Each row is a point. The points of each table are mixes of a few directions, plus a little noise. Count the directions of each table, and those that both share. Where both have some left over, give the other angles between the two spaces (their principal angles), to ten degrees, smallest first.

First:
|  15 | -29 |
| -26 |  51 |
|  19 | -37 |
|  -8 |  15 |
Second:
| -24 | -60 |
|  17 |  39 |
|  11 |  24 |
|  10 |  22 |
|   7 |  14 |
| -17 | -41 |
Directions: first 1, second 1, shared 0; angles 50

First (8 x 4):
|  -6 | -57 | -23 | -19 |
|   0 |  29 |  11 |   9 |
|   5 |  -2 |   0 |   4 |
|   5 |   2 |   3 |   4 |
| -32 |  -6 |  -7 | -23 |
|  38 | -40 |  -9 |  15 |
|  19 |  34 |  17 |  23 |
| -32 |  38 |   9 | -14 |
Second, 7 rows:
| -37 |  12 | -11 |   6 |
|  20 |  30 |  -7 |   3 |
|  60 |  -9 |  15 |  -9 |
| -25 |  14 | -10 |   5 |
| -10 | -56 |  17 |  -8 |
| -29 |  21 | -12 |   7 |
|  21 | -11 |   8 |  -3 |
Directions: first 2, second 2, shared 0; angles 40, 40

First, 9 rows:
| -23 | -12 |  11 |  11 |  28 | -42 |  43 | -20 |  22 |
|  -1 |   4 |  25 | -16 |  10 |  -9 |   9 | -34 |   9 |
| -21 | -12 |   3 |  14 |  23 | -36 |  38 |  -9 |  18 |
|  27 |  18 |   8 | -26 | -26 |  43 | -46 |  -5 | -19 |
|  -2 |  -3 | -10 |   8 |  -1 |  -1 |   1 |  13 |  -1 |
|  28 |  18 |   6 | -25 | -27 |  44 | -46 |  -2 | -20 |
|   3 |   1 |  -5 |   0 |  -5 |   7 |  -8 |   7 |  -4 |
|  -2 |  -5 | -19 |  14 |  -5 |   3 |  -2 |  25 |  -5 |
|  -9 |  -9 | -19 |  20 |   2 |  -9 |  10 |  24 |   1 |
Second, 8 rows:
| -42 | -10 | -22 |  53 |  -7 |  15 |  -5 |  20 |  60 |
|  -9 |  -2 |   6 | -42 |  30 | -20 | -15 |  14 | -26 |
|   5 |   2 |  -5 |  20 | -15 |  15 |   8 | -15 |   5 |
|   0 |   3 | -11 |  19 | -17 |  24 |   7 | -26 |  -4 |
|   4 |  -2 |   7 |  -3 |   5 | -15 |   0 |  18 |  10 |
|  26 |   0 |  24 | -27 |  12 | -35 |   1 |  24 |  -8 |
|  40 |  10 |  14 | -11 | -13 |  -4 |  14 | -19 | -26 |
| -26 |  -2 | -15 |  -6 |   8 |  19 | -11 | -13 | -13 |
Directions: first 2, second 3, shared 0; angles 50, 80

First, 8 rows:
|  26 |   6 |  -2 |  24 |  31 |   9 |  14 |  -1 |   7 |  -5 |  -6 |   9 |
|  24 |  20 |  -9 |  33 |  10 |  -1 |   4 | -19 |   3 |   2 | -12 | -11 |
| -15 | -15 |  14 | -31 |  -5 | -12 | -14 |   8 |   3 |  -1 |  13 |  -6 |
|   4 |   6 |   4 |  18 | -14 |   0 |  16 |  -6 |  -8 |  -4 |  -8 |   2 |
| -18 |   3 | -14 | -35 | -24 |  18 |  -6 |  14 |  10 |  16 |   4 |  23 |
|  -2 |  -1 | -18 |  12 |  14 |  18 |   8 |   9 |  -9 |   0 |  -4 |  15 |
| -11 | -11 |  -4 |  -4 |  10 |  -5 | -11 |   3 | -10 |  -3 |   6 | -11 |
|  -6 |  -7 |  28 | -17 | -22 | -27 |  -9 |  -8 |   2 |  -4 |   8 | -22 |
Second, 8 rows:
|  11 |  -7 |  -9 |  60 |  -5 | -17 |   1 |  -8 |  -4 |  -7 |  -4 | -10 |
|   6 | -15 | -18 |  -7 |  16 |  13 |  -5 |   2 | -13 |  -8 | -24 |   6 |
|   6 | -12 |   2 |  28 |   4 |  -2 |  18 |   3 |  -3 | -12 |   1 |   0 |
|  -5 |  20 |  36 | -22 | -17 | -12 |  -2 |   0 |   7 |   9 |  15 |   8 |
|  -1 | -17 | -35 |  -5 |  20 |  23 |   4 |   3 |  -3 |  -5 |  -9 |  -7 |
|   7 |   5 |  15 |  -5 |  -4 | -10 | -14 |  -2 | -10 |  -1 | -17 |  12 |
| -12 |  16 |   7 | -25 | -10 |   1 |  -3 |   0 |  14 |  15 |  22 |  -5 |
| -10 |   9 |   2 | -24 |  -4 |   6 |   1 |   1 |  11 |   9 |  17 |  -4 |
Directions: first 5, second 4, shared 1; angles 30, 40, 90

First, 8 rows:
| -10 | -31 |   7 |  -1 |  -1 |   0 |  16 | -12 |  -9 |  -4 |  13 |  -9 |   0 |   3 |  17 |   6 |  -6 |   1 |  -9 |   1 |
|  10 |  33 |  -6 |   0 |   1 |   0 | -18 |  12 |  10 |   6 | -14 |   9 |   1 |  -4 | -18 |  -7 |   7 |  -1 |  10 |   0 |
| -19 | -60 |  13 |   0 |   0 |   0 |  33 | -23 | -17 |  -9 |  26 | -16 |  -1 |   7 |  32 |  13 | -11 |   2 | -19 |   1 |
|  12 |  37 |  -9 |   0 |   0 |   1 | -20 |  14 |  11 |   6 | -15 |   9 |   1 |  -4 | -19 |  -8 |   6 |  -1 |  11 |  -1 |
|   5 |  18 |  -4 |   0 |  -1 |   0 |  -9 |   6 |   5 |   2 |  -7 |   5 |   0 |  -2 |  -8 |  -4 |   3 |  -1 |   5 |   0 |
|   7 |  24 |  -5 |   0 |  -1 |   0 | -13 |  11 |   7 |   4 | -11 |   7 |   0 |  -2 | -13 |  -5 |   5 |   0 |   8 |   0 |
|  11 |  35 |  -8 |   0 |   0 |   0 | -20 |  13 |  10 |   6 | -15 |  10 |   0 |  -4 | -19 |  -7 |   6 |  -2 |  12 |   0 |
| -19 | -57 |  12 |  -1 |   0 |  -1 |  31 | -22 | -17 |  -9 |  26 | -16 |  -1 |   6 |  30 |  13 | -11 |   0 | -18 |   0 |
Second, 10 rows:
|  -5 |   1 |  -9 |   2 | -12 |  17 |   9 |  -7 | -10 |  -2 |   1 | -11 |   1 |   0 |   6 |  -5 |  -9 |   0 |  15 |  -1 |
|  -4 |   9 |   6 | -14 |  10 |  -2 | -38 |  17 |   9 |   2 | -18 |  15 |  24 | -16 | -13 |  10 |  11 |  -8 |  14 |  11 |
|   7 |  -2 |  -6 |  -8 |   9 |   7 |   0 |   8 |   1 |   4 |   0 | -21 | -11 |  12 |  -9 | -10 |   6 |   7 | -25 | -13 |
|  16 |  11 |  -9 |  -5 |  13 |  -6 |   4 |  18 |  32 |  -6 |  -3 |  -5 | -24 | -11 |  -4 |  -9 | -10 |  15 |  -8 | -14 |
|   8 |  -8 |  16 |  20 |  -5 |   0 |  27 |  -7 | -11 |  -8 |  20 | -11 |  -2 |   5 |  14 |  -7 |   0 |   2 |   0 |   6 |
| -10 |   0 |   5 |   8 | -14 |  26 |   7 |  -5 | -29 |  -8 |   9 | -28 |  26 |  -9 |  12 | -17 |  -2 |   1 |  28 |  12 |
|  -8 |  -1 |   2 |   1 |  -1 | -10 |  -3 |  -4 |  -2 |   1 |  -1 |  10 |   5 |  -4 |   2 |   3 |   0 |  -1 |   2 |   3 |
|   8 |  -5 | -20 | -14 |   5 |   9 |   6 |  -2 |   1 |  11 |  -3 | -18 | -29 |  29 | -14 |  -4 |   3 |   4 | -39 | -25 |
|  17 |   6 |   0 | -12 |   5 |  -7 | -25 |   4 |  25 |  10 | -19 |  42 | -10 |  11 | -19 |  37 |   6 | -28 |   1 |   3 |
| -29 | -11 |  15 |  21 |  -9 | -36 |  14 | -21 | -14 |  -3 |  13 |  25 |  19 | -16 |  24 |   0 |  -4 |   9 |  12 |  16 |
Directions: first 1, second 6, shared 0; angles 40
